Every row gives one point. Each copy is the shape, with its points in the same order, stretched, turned, moved and blurred by noise. Some copies are also mirrored. Which?

Shape (6 x 3):
[[-22  18 -11]
 [ 14 -16  -2]
 [-19  28  31]
 [-46 -38 -21]
 [ 14 -15 -36]
 [  0 -19 -16]]
Copy 1, 6 rows:
[[-32   8  -4]
 [ 16  -5  17]
 [-16  49  -7]
 [  4 -34 -48]
 [ -6 -35  25]
 [  5 -21   7]]
Copy 1 is: mirrored
Copy 2 (6 x 3):
[[-26  23  14]
 [ 10 -12   3]
 [  9  46  26]
 [-36 -18  60]
 [-22 -26  -9]
 [-11 -15  16]]
Copy 2 is: only turned
Copy 3 (6 x 3):
[[ -1   0 -31]
 [  6  -3  13]
 [ 35   4 -36]
 [-17 -49 -14]
 [-24   1  15]
 [ -7  -9   7]]
Copy 3 is: mirrored

Shape, 10 rows:
[[-15 -25  30  41]
 [ 11  10 -32 -27]
 [-14   6  18  10]
 [  4 -14 -10 -23]
 [  2 -47  23  33]
 [ 35  -4  -3 -27]
 [-14   1  13  39]
 [ 34  17 -34 -20]
 [-21 -30  11  16]
 [ -7  -8 -27   2]]
Copy 1 (10 x 4):
[[ -8 -33  41  43]
 [ 38  31 -14 -19]
 [-16  -8  21  10]
 [ 38  12  14 -12]
 [ 26 -41  42  35]
 [ 42  -7  -9 -35]
 [-19 -17  18  40]
 [ 40  18 -35 -24]
 [ 13  -7  46  29]
 [ 30  24   9  17]]
Copy 1 is: mirrored
Copy 2, 10 rows:
[[-43  20  30  34]
 [ 12 -24 -17 -23]
 [-19  20  -1   8]
 [ -5 -11   7 -21]
 [-38   3  47  25]
 [ 16  -7  16 -19]
 [-23  15   2  30]
 [ 28 -26  -8 -14]
 [-43   2  18  11]
 [-14 -24  -9  -4]]
Copy 2 is: only turned
Copy 3, 10 rows:
[[-51  21 -14  -6]
 [ 48  -9  -5  15]
 [-25  17   4  18]
 [ 23 -19 -11  10]
 [-33   2 -24 -21]
 [ 39 -15  11  -9]
 [-33  32 -12  10]
 [ 60   0   1  -2]
 [-29   1 -24   8]
 [ 18   2 -28  14]]
Copy 3 is: mirrored

Shape (10 x 6):
[[ 17   3  12  32   6   7]
 [-24  14   7  -3  -4  13]
 [-20  -6 -14  21  -7  -7]
 [ 15  -4  12  -6  -7  15]
 [ 21 -13   5  20   9  23]
 [  8 -11   3 -11  -7  -9]
 [ -7  -6   1  29  22  10]
 [-17   0  37 -19 -32   3]
 [ -6 -16   0  -4  12 -13]
 [ 24  26 -19  25   9 -18]]
Copy 1:
[[ 30  10 -14 -28 -10 -11]
 [-10  26 -10  19 -11  -4]
 [  1 -12 -25 -11  -1  12]
 [ 12  30   8   0 -11  11]
 [ 15  26  -6 -32   4  11]
 [ 10  -3  18   2   3  17]
 [  9  21 -25 -36   4 -13]
 [ 20  24   4  60  -2   6]
 [  2   1  12 -15  15   4]
 [  8 -29  -1 -49 -33 -16]]
Copy 1 is: only turned
Copy 2 (10 x 6):
[[ 13  40   8   1   4  -8]
 [  2  21 -32 -10  -6   9]
 [  3  20  -6  17 -17  19]
 [  7  16   5 -28  -6  -1]
 [ 31  28   4  -8   1   3]
 [ -8   4  18 -14  -8   8]
 [ 25  33 -17  17  11  14]
 [-23  24   4 -46  -7  18]
 [  0   4   3   6   6  21]
 [ -5  18  14  26  -9 -33]]
Copy 2 is: only turned
